Each row of a before or after table is a point. One or more steps were done to the points. Then noise was added and the rows were shuffled. The steps act on how far a point lies along the listed directions, d1 being the first. Write out the steps. A step turns or swaps two directions, mirrors them in a line or flattens them onto one, adds a multiple of one to another, or multiplies one. Angles are multiples of 10 degrees, from the lower direction toward the higher: turns from -170 to 170, lines from 10 to 170 but not 90. Use the fewest steps. Two steps may share a direction if one is a turn and the other turns, adds or multiplies; they go together, in the order done. Otherwise the lowest direction goes first.

Directions:
(1): -0.18	-0.54
(2): 0.54	-0.18
Before, 9 rows:
-0.41	0.01
-0.76	0.12
0.18	0.66
0.06	-0.14
-0.18	-0.23
-0.60	0.84
0.19	0.63
0.01	0.05
0.25	0.01
After:
0.04	-0.01
-0.14	-0.04
0.84	0.59
0.68	-0.17
0.61	-0.21
-0.23	0.18
-0.01	-0.27
0.13	0.76
0.02	0.38
Steps: turn d1 and d2 by -90 degrees

Directions:
(1): -0.46	-0.41	-0.72	0.02	-0.24	-0.03
(2): 0.50	0.35	-0.42	-0.19	-0.38	0.50
(3): -0.18	0.65	-0.10	0.21	-0.38	-0.56
(4): -0.38	0.19	0.14	0.66	-0.04	0.58
Before:
-0.15	0.06	-0.08	-0.12	-0.16	-0.17
0.25	0.25	-0.31	-0.25	-0.26	-0.11
-0.66	-0.83	0.50	0.06	0.63	-1.19
0.07	0.35	-0.08	-0.21	-0.30	-0.10
0.07	0.04	-0.32	-0.57	-0.07	-0.17
0.40	-0.79	0.18	-0.24	0.61	0.98
1.05	0.76	0.56	0.40	-0.11	0.10
0.05	0.25	-0.40	-0.51	-0.32	-0.04
0.53	0.49	0.11	-0.28	-0.28	-0.16
0.18	0.22	-0.68	-0.40	-0.27	0.03
0.20	0.25	0.35	0.07	-0.12	-0.32
-0.40	0.42	-0.55	0.62	-0.30	0.93
0.13	-0.42	-0.46	-0.70	-0.27	0.02
After (13 x 6):
0.21	0.14	0.20	-0.02	0.02	0.19
-0.07	0.09	0.15	-0.20	0.00	0.03
0.12	-0.09	0.16	-0.14	-0.05	-0.46
0.06	0.26	0.28	-0.14	0.03	0.42
-0.39	0.44	0.72	0.53	0.19	-0.85
0.55	-0.23	-0.41	-0.37	0.01	0.70
0.11	0.33	0.39	-0.06	0.16	0.37
-0.16	0.11	0.21	0.00	-0.03	0.02
0.13	0.28	0.17	0.07	0.18	0.53
0.21	0.28	0.59	0.01	-0.05	0.74
0.82	-0.56	-0.41	-0.50	-0.01	-0.69
0.49	0.05	0.22	-0.40	0.06	-0.13
-0.57	-0.33	-0.93	0.13	-0.14	0.57
Steps: swap d1 and d4; flatten d2 and d3 onto the line at 140 degrees
